Each row is a point. Each copy is the shape, with its points in the same order, turned, moved and blurred by noise. Is it also mirrored, or only turned?
In the rows, zero is written as 128.

Shape (8 x 2):
[[138 140]
 [143 101]
 [ 87 198]
 [145 114]
 [177 197]
 [128 146]
 [158 195]
 [181 110]]
Copy 1 (8 x 2):
[[115 127]
 [107  88]
 [166 183]
 [103 104]
 [ 74 183]
 [123 136]
 [ 96 184]
 [ 67 100]]
Copy 1 is: mirrored
Copy 2 (8 x 2):
[[115 164]
 [146 138]
 [ 37 173]
 [136 156]
 [ 98 234]
 [106 158]
 [ 95 215]
 [170 168]]
Copy 2 is: only turned

Shape (9 x 3):
[[ 50 176 132]
 [151 127 109]
 [ 28 152 178]
 [132 102 101]
 [168 109 114]
 [133  66  65]
 [143  82 109]
 [118 165 152]
 [133  75 104]]
Copy 1 (9 x 3):
[[ 27 154 113]
 [131 146  78]
 [ 23 115 151]
 [121 120  63]
 [154 137  72]
 [134  90  21]
 [140 107  66]
 [ 97 168 121]
 [135  93  64]]
Copy 1 is: only turned
Copy 2 (9 x 3):
[[ 72 187 165]
 [147 122 103]
 [ 71 166 217]
 [120  98 105]
 [159  99 101]
 [ 99  63  74]
 [132  78 107]
 [139 164 152]
 [117  71 110]]
Copy 2 is: only turned
Copy 3 (9 x 3):
[[ 20 144 103]
 [133 112 106]
 [ 13 182 149]
 [124  88 133]
 [154 104 115]
 [133  42 149]
 [134  94 149]
 [ 91 160  96]
 [129  83 159]]
Copy 3 is: only turned

Shape (10 x 4):
[[122 139 149 156]
 [ 81 102  69 116]
 [116 112 182  90]
 [ 78  27 147 122]
 [150  40  89 130]
 [134 130 127 199]
 [169  85  76  93]
 [170 141 169 116]
 [ 74  69  75 181]
 [100 139  97  90]]
Copy 1 (10 x 4):
[[118 154 160 111]
 [102 136  95 195]
 [118 128 102  73]
 [ 34  83 100 128]
 [108  52 137 172]
 [108 143 205 151]
 [163  76 111 176]
 [163 132 147  87]
 [ 56 121 147 203]
 [138 152  85 158]]
Copy 1 is: only turned
Copy 2 (10 x 4):
[[118 158 105 149]
 [ 89  67 149 121]
 [113 183 135  80]
 [ 96 104  77  42]
 [167  68 105  80]
 [135 127  72 179]
 [180  83 160 102]
 [163 188 132 127]
 [ 94  50  74 123]
 [ 95 118 168 129]]
Copy 2 is: mirrored
Copy 3 (10 x 4):
[[102 133 110 158]
 [ 79 121 135  58]
 [123  70  74 134]
 [ 36  33 123 104]
 [ 87  66 195  98]
 [ 72 151 145 169]
 [144  87 189  84]
 [150  96 116 169]
 [ 20 129 160  87]
 [128 125 107  73]]
Copy 3 is: mirrored
Copy 4 (10 x 4):
[[145 156 132 139]
 [145  52 145 123]
 [184 135  70 108]
 [149  61  49 172]
 [204  60 123 197]
 [135 155 157 178]
 [228  77 154 148]
 [207 171 120 122]
 [106  56 140 189]
 [168  86 146  90]]
Copy 4 is: mirrored

Shape (10 x 4):
[[111  94 129  94]
 [106  81 106 138]
 [147 169  82  99]
 [ 74 109 158 102]
 [182 111 167 204]
 [196  81 167 165]
 [201  85  71  84]
 [ 80 176 113 162]
 [194 176  77 127]
 [ 90 130 143 100]]
Copy 1 (10 x 4):
[[108 101  72 124]
 [110 119  92 166]
 [ 89 114 166  85]
 [143 136  61 107]
 [203  80 169 180]
 [181  39 136 172]
 [ 73  27 143 131]
 [143 186 153 126]
 [105  77 212 100]
 [138 134 101  97]]
Copy 1 is: mirrored
Copy 2 (10 x 4):
[[ 99  87 104 112]
 [ 85  83 138 139]
 [160  92  94 203]
 [ 90 135  96 107]
 [158 119 219 126]
 [174  81 191  91]
 [164  14 120 143]
 [106 165 130 190]
 [191  70 133 206]
 [ 95 142  99 137]]
Copy 2 is: only turned

Shape (11 x 6):
[[183 117 147 134 202 149]
 [161  95 128 134 126  47]
 [146  31 138 117 107  53]
 [189  56 125 110 125 113]
 [149  69  83 105  99 136]
 [175  78  87 113 110  22]
 [ 82 154 199  71 101 134]
 [159 171 130 175 140  99]
 [145  83 127 145  92 111]
 [160  95  97 106 103  85]
 [ 65 162 176 129 178 135]]
Copy 1 (11 x 6):
[[100  48 170 125  95 204]
 [186  65 181 174 118 109]
 [180  52 165 220  76  85]
 [151  39 118 189  87 145]
 [139  70  81 164 111 113]
 [205  29 157 180 145  84]
 [184 165 140  91  43 142]
 [155 114 186 135 168 167]
 [159 103 128 184 107 124]
 [178  59 123 160 113  99]
 [116 154 200  89  71 142]]
Copy 1 is: only turned
Copy 2 (11 x 6):
[[163 152 111  89 191 162]
 [115 192 157 111 123  68]
 [ 97 129 183  85 123  49]
 [146 122 142  56 130  83]
 [124 101 104  85  92  87]
 [ 95 190 132  71 111  29]
 [108 153 181 135  69 206]
 [166 205 108 160 133 121]
 [144 132 144 116 103  86]
 [121 148 117  85  94  81]
 [100 159 143 185 133 204]]
Copy 2 is: only turned

Shape (13 x 8):
[[118 116 113  63 143 207 102  95]
 [150 132 147 157 156 141  53 123]
 [ 91  84 173 171 112 122 111 100]
 [105 157 126 222 206 144 181 134]
 [136  92 117 135 133 112 121 150]
 [105 130  84 122  90 135 132 107]
 [102 126  65 135 139  83 120 118]
 [149 184 128 180 130 117 188  92]
 [137 120 142 118 112  53 114  91]
 [117 173 129  46 145 157  74 167]
 [131 186  66  93  97 132 175  83]
 [ 91 147 115 124 192 143 126 153]
 [ 77 120  51 110 134 134 143 122]]
Copy 1 (13 x 8):
[[ 79  92 170  65  80 134 165 155]
 [ 89 128 107 148 117  84 160 201]
 [ 87 146 149 178 149 104 125 115]
 [148 206  79 120 167 105 227 111]
 [130  84 108 154 136 121 162 133]
 [120 113 112 126  75 149 130 103]
 [129 112  62 128 128 171 130 130]
 [169 178  77 106 107  72 145  93]
 [140 101  97 140 142 108  69 140]
 [153  94 162  97  74 155 159 223]
 [164 125  90  62  49 140 117  94]
 [142 141 120 105 141 158 194 168]
 [122 106  97 105 105 195 160 105]]
Copy 1 is: mirrored
Copy 2 (13 x 8):
[[ 82 175  90 108 111 150 205  95]
 [179 123 130 133  56 175 152  92]
 [ 94  94 182 131  48 132 126 102]
 [152 214 220 210  77 144 109 104]
 [118 115 120 171  96 146 110 104]
 [ 98 156 101 150  75  86 127 101]
 [121 141 105 207  73  96 126  68]
 [161 182 180 172  89  66 123 148]
 [146  68 130 165  92  72 140  97]
 [149 162  79  93 144 148 149  40]
 [120 197  90 158 112  34 153 120]
 [134 179 145 169 116 156 133  51]
 [ 74 180  93 190  85 102 134  69]]
Copy 2 is: only turned
Copy 3 (13 x 8):
[[163  99 188 110 166 188 166 132]
 [173 182 130 120 130 123 157 181]
 [145 151 123  97 139  43 184 121]
 [153 131 126 249 118  52 155 155]
 [109 126 121 118 100 103 146 164]
 [115 114  93 131 125 138 189 105]
 [ 71 157 113 154 120 129 154 124]
 [168 122  57 199 141  92 136 108]
 [102 158  86  86 140  98 106 109]
 [171 139 176 106  73 198 125 111]
 [124  95  64 167 141 182 153  71]
 [132 140 181 182 101 127 148 132]
 [ 71 108 138 163 120 152 184 105]]
Copy 3 is: mirrored
Copy 4 (13 x 8):
[[ 88 124  47  75 168 109 136  91]
 [162 153  81 159 201  89 120 148]
 [115 197 129 172 149 140 106 126]
 [127 133 123 234 152 113 234 113]
 [111 114 118 159 139 111 118 162]
 [133 134 100 104 104 147 150 140]
 [124 139 122 122 111 102 175 191]
 [184 122 148 172 108 112 190  86]
 [151 155 172 117 123  84 106 152]
 [121  84  98  64 227 120 146 142]
 [160  98 116  71  80 123 190 102]
 [ 95 116 109 145 186 111 197 145]
 [ 87 126  92 105 104 133 189 165]]
Copy 4 is: only turned

Shape (13 x 9):
[[100 179 136 200 193  84 169  77 118]
 [ 84  13 117 179 164 130 139  82 130]
 [111 170 117 134 111 163 120 207 148]
 [157 177 193 109 117  83 171 211 137]
 [126 165 119 124 128 118 172 155 122]
 [114 160 122 108 148 118 114  83 109]
 [157 126 121 110 166 235 174  87 120]
 [170 155 134 144 106 112 142 138 140]
 [149 137 126 112 154 142 117 136 161]
 [165 179 121 123 218  92 181 100 192]
 [147 168 196 105 125 103 139  75 185]
 [161  34 163 160 131 130 146 136 144]
 [145 158 140 119 148  90 186  80 189]]
Copy 1 (13 x 9):
[[127 227 130 207  90 144 133 102 168]
 [187 169  46 140 105 115 222 149 128]
 [109  99 114 126  91  69  50 135 140]
 [ 62 107 201 135 126  64 111  99 187]
 [ 90 154 135 115 106 112 100 111 158]
 [122 155 125 156 143 167 111 111 108]
 [168 174  74  84 186 146  85 144 182]
 [132 141 178 118 109 106 108 132 140]
 [139 145 127 130 155  87 102 124 119]
 [126 249 155 148 161  81 105  71 138]
 [165 138 187 148 165 125 123  47 141]
 [171 131 124 115 131  73 204 165 157]
 [145 196 164 123 137 111 129  48 143]]
Copy 1 is: only turned
Copy 2 (13 x 9):
[[ 49 142 218 140 160  85 122 146 113]
 [123  49 167  94  70  69 105  81  83]
 [137 168  81  93 135 143 150 174 162]
 [151 125 124 103 245 157 182 176 152]
 [124 146 156  98 160 156 146 146 157]
 [110 138 163 139 144 162  70 143 112]
 [114 124 132 148 119 141  79  50 212]
 [168 137 162 138 163 133 141 160 151]
 [146 122 126 117 149 124  84 154 163]
 [100 129 209 103 205  90  65 163 196]
 [170 151 160 145 227 112  70 130 117]
 [182  43 138 123 132  84 142 104 128]
 [145 146 206 103 199 101  80 128 148]]
Copy 2 is: mirrored
Copy 3 (13 x 9):
[[ 97  97 145 120 186  75  19 184 133]
 [125  27 144 153 154  99 166 200  81]
 [128 176 185  86 160 160 104  80 102]
 [118 199 133  40 184 131 124 130 194]
 [ 90 151 135  92 157 148  88 136 126]
 [116 124  85 146 143  94  74 118 112]
 [173  76  98 161 168 218  79 138 128]
 [ 95 137 144 108 126 144 102 125 175]
 [137 141 139 157 170 132 124 102 143]
 [ 74 133 117 172 246 127  65 135 182]
 [105  86  89 104 186 100  91  72 203]
 [143  77 153 137 155 138 189 175 158]
 [ 60  88 106 119 203 127  78 114 176]]
Copy 3 is: mirrored

Shape (15 x 11):
[[149  74 106  94 182 158 125  99 114  41 139]
 [154 123 103  70 136 134 131  53 130  72 123]
 [155 168 192 179 156 127 114 139 114 186  90]
 [146 128 115  46 136 172 176  82  77  80 139]
 [ 98 106 114 158 146 176 189  94 160 141 133]
 [144 126  94 113  88 142 132  82 127  49 130]
 [133 187 163 135 139 133  94 188 141 183 162]
 [141 169 181 125 149  62 139 170 136 172 102]
 [167  90  82 153 144 153 212 147 180 145 128]
 [116 114  77  60 149 175 135  79 155  73  88]
 [ 96 130 187 156 120 115 152 185 128 148 112]
 [111 134 186 124 151  91 127 126 155 169 155]
 [ 95 186 129 158 174  91 138 165 112 154 121]
 [129  66  71  76 117 149 119  91  97 118 111]
 [126 161 149 164 151  79 129 134 106 178 151]]
Copy 1 (15 x 11):
[[131 100 206 132 185 134 150 181  96 124 146]
 [ 98 138 171  94 124 153 169 187 101 125 161]
 [ 91 115 147 137  83  86 117  74 192 160  55]
 [121  89 178 120 112 137 210 186 111 172 172]
 [173  94 118  77 137 116 106 114 148 153 161]
 [ 82 119 144 117 127 202 136 166 109 135 172]
 [141  91 118 130  90 143 134  89 142 172   7]
 [143 122 144 155  41 119 132  88 158 110  49]
 [182  79 107  94 161 142 165 111 176  84 143]
 [113 103 126 102 134 118 151 215  81 119 161]
 [165  97 121 183  81 128  98  99 161 152  85]
 [172 151 154 116  72 135 121 111 144 151  67]
 [139  75 144 137  56 113 105  67 104 136  74]
 [118 140 117 140 161 132 183 150  82 140 170]
 [131 120 159 123  69 128 125  42 133 153  70]]
Copy 1 is: mirrored
Copy 2 (15 x 11):
[[156 160 113 192 103 143 119 162 217 179 111]
 [146 127  78 153 124 122 124  99 208 171 144]
 [ 78 168 155  91 180 178 170 126  77 139 112]
 [144 160  79 128  52 150 124  98 203 156 131]
 [169 113 161 117 104  94 136 140 129 117  86]
 [139 105  90 126 120 124 131 154 216 141 166]
 [ 39 132 177 137 124 177 141 125  72 125 162]
 [ 86 196 173 108 166 145 140 102  76 150 188]
 [118 158 169 114 118  58  80 152 145  96  92]
 [157 124 134 169 109 113 146  85 238 139 127]
 [131 169 200  95 132 173 141 151  92 119 169]
 [129 138 161 140 146 152 118 111  62 161 162]
 [ 90 174 167 135 124 122 201 140  79 137 172]
 [165 153  87 180 120 143 121 117 196  85 133]
 [ 97 162 123 129 143 137 160 142  52 137 162]]
Copy 2 is: mirrored
Copy 3 (15 x 11):
[[151  86 158 190 129  81 172  96 183 145  77]
 [125  75 138 195 184 128 166 111 144 160 102]
 [115 146  92 116 115 102  98 149 122  83 212]
 [154  42 141 187 127 147 168  75 130 174 120]
 [155  70 159 145 107 114  89 195 123 146 115]
 [160 103 151 158 173 150 189 140 151 169 103]
 [ 99 160  43 114  72 135 114 153 122 129 151]
 [ 70 135  93 114 103 137 136 143  92  56 158]
 [132  75 171  92 101  62 135 183  82 158  92]
 [168  87 147 201 173 121 126 104 115 154  57]
 [135 132 122  93  77 156 117 155 126  63 142]
 [ 70 109  90 135 102 143 107 168 149  88 135]
 [ 98 168 131 162  66 140 128 160  94  98 163]
 [120 100 187 144 156 136 120  77 153 178  88]
 [ 63 143 121 134  88 140 128 166 132 111 183]]
Copy 3 is: only turned
Copy 4 (15 x 11):
[[169 181  73 137 117  97 126 186 166  80  84]
 [132 178  83  97 127  47 123 178 109 108 102]
 [139  75 171 108 124 104 187 112 151 142 208]
 [165 205 105  78  80  75 123 125 121  99  69]
 [ 77 148 151  84  82 143 144 192 155 115 129]
 [138 145  85 110 123 109 127 185  75 125  79]
 [111  93 178  90 192 124 139  81 163 147 146]
 [131  89 185 124 134  72 114  95 152 175 184]
 [ 47 108 138 148  62 115 134 157 170 111  92]
 [109 211  49 109 112  85 121 173 138 138 102]
 [142 109 193 125 110 155 122 117 146 181 166]
 [113 130 204 110 161  91 114 141 146 139 180]
 [141  69 154  71 131 113  95 124 184 165 163]
 [115 182  74 123 103 119  88 135 103  73 131]
 [140  70 185  84 140 104 112 132 144 120 171]]
Copy 4 is: mirrored

Shape (16 x 11):
[[117 200 123  55 132 167 126 195  64  88  84]
 [ 72 168 100  98 112 116 166 128 106 116  96]
 [151 163 157 109  56  89  87 127 126 113 170]
 [179 135  58 160 141 125  56  85 103 114 113]
 [120 113 101 104  74 132 164 129 139  77  77]
 [176  81 102 171  90 160 133  74 144 181  61]
 [153 148 104  87  96 188 135 171  41 150 140]
 [ 73 134 119  93 150  89  58 107 146 155  59]
 [ 81 152 182 159  78 196 117 108 168 104 166]
 [148 188 108 137  59 165 173 132 167 158  86]
 [108 121 155 165 105 101 160 126 155  79 118]
 [175 145  68  50 164  95  97 142  95  85  97]
 [105 101 146 178  57 137 112 161 157 156 165]
 [ 63 152  85  96  80 168 116 111 111  85 128]
 [143 141 125 130 160 167  90  65  70 110  55]
 [109 113  66  63 119  85 125 132 169 185 163]]
Copy 1 (16 x 11):
[[108  82  93 177 131  78  58  67 111 199 178]
 [149  84  94 157 129 132 107 135  95 198 111]
 [173 110 164  93 186  98 166 107 110 146 174]
 [134 176 185 134 150 134 126  50 153 153  66]
 [132 115 103 125  91  81 139 132  70 156  94]
 [138 198 167  76 113 150  89 129  57 118  56]
 [126 159  81 148 184  93  51  90 110 135 165]
 [178 122 169  91  81 153  94 108 135 247 115]
 [ 86 130 138 107 123 177 182 152  88 136 200]
 [101  91 109  76 152 141 104 110  31 128 103]
 [142  85 158 140  94 130 159 163 103 120 121]
 [137 114 155 144 140  39  83  73 164 204  85]
 [170 131 124  71 125 168 145 143 120  85 167]
 [117 140  70 143 130 133 159 108 114 199 139]
 [110 183 190 179 108 136  85  84  89 201 105]
 [165 114 103  51 174 115 102 166 176 187  92]]
Copy 1 is: mirrored
Copy 2 (16 x 11):
[[116 136 122  58  71  89  57 215 146  71  98]
 [160 127 135  62  78 144 122 148 171 132 120]
 [ 39 119 145  98 148 152 134 128 135 118 162]
 [110 119 105 206 114 115  88 141 198 142 173]
 [136 188 110  79 123 139 138 130 176 130  90]
 [127 178 103 187 100 111 116  51 149 191 104]
 [117 164 160 124  75 114  58 144 105  68 137]
 [114  58 160 131  86  92 154 152 200 172  91]
 [ 93  85  64  99 105 168 149  75  95  82 112]
 [ 96 161 107  92  82 188  74  81 145 156  81]
 [141 134  70  83 145 145 168 125 123 157 128]
 [133 142 158 132 148  98  70 216 202 132 128]
 [ 89 139 127 138  89 186 187  99  78 133 118]
 [141 124 118  92  76 150 137 124 189  63 119]
 [136 111  84 149  92  33  81 124 179 137 133]
 [148 114 234 145 135 185 129 125 163 129 112]]
Copy 2 is: only turned
Copy 3 (16 x 11):
[[107 219 159 168 126 105 188 117  93  45 163]
 [102 150 168 128 165 118 153 158 128 112 190]
 [108 151 197  93  81 109  70 115 145 103  92]
 [122  95  71 176 112  65  64 130 160  78 145]
 [115 127 176 154 152 143 121  73 145 123 196]
 [166 101 117 208 180 104  75  97 165 182 121]
 [134 222 120 143 169 109 144 108 162  66 106]
 [132 139 129 158 121  98  66 179  45 139 180]
 [157 151 159  57  96  71 144  73 138 184 136]
 [180 125 213 172 159  85 147 113 172 137 141]
 [108 104 161 123  87 155 132 105 148 168 158]
 [102 126 122 175 137 138 102 125  91   7 150]
 [172 177 147  94  94 134  85 111 188 180 127]
 [113 164 143  87 160  84 123 103 138 104 203]
 [ 84 132  78 196 139  53 123 100  91 126 140]
 [187 126 154  90 174 165  65 175 112  87 141]]
Copy 3 is: only turned
Copy 4 (16 x 11):
[[182 105 192  99 161 183  56  56 127 129  52]
 [145  87 145  97 161 167 109 124 128 178 111]
 [171  89  97  66  72 125 130 127 201 113  64]
 [136  79 101 164  60 103  76 161  91  90  86]
 [102  99 170  75 116 173  81 170 146 168  98]
 [107 111 118 182  98  99  64 236 171 166  97]
 [189 100 179 145  85 122  63  80 155 183  58]
 [133 100 104  99 192  91  73 145 129  81 148]
 [ 68 145  71 116 108 158 116  92 223 154  71]
 [145  77 131 158 131 195  75 176 222 171  81]
 [117 154 105  85 108 177 136 169 151 153 102]
 [180  71 202 108 108 133  97 131  88  74 103]
 [133 148  72  99  62 129  77 136 224 175 127]
 [ 81  60 125  88 118 152  83  82 144 165  98]
 [104 121 130 166 148 100  71 147  85 108  41]
 [163  62 145 116 112 102 129 130 182 130 199]]
Copy 4 is: only turned
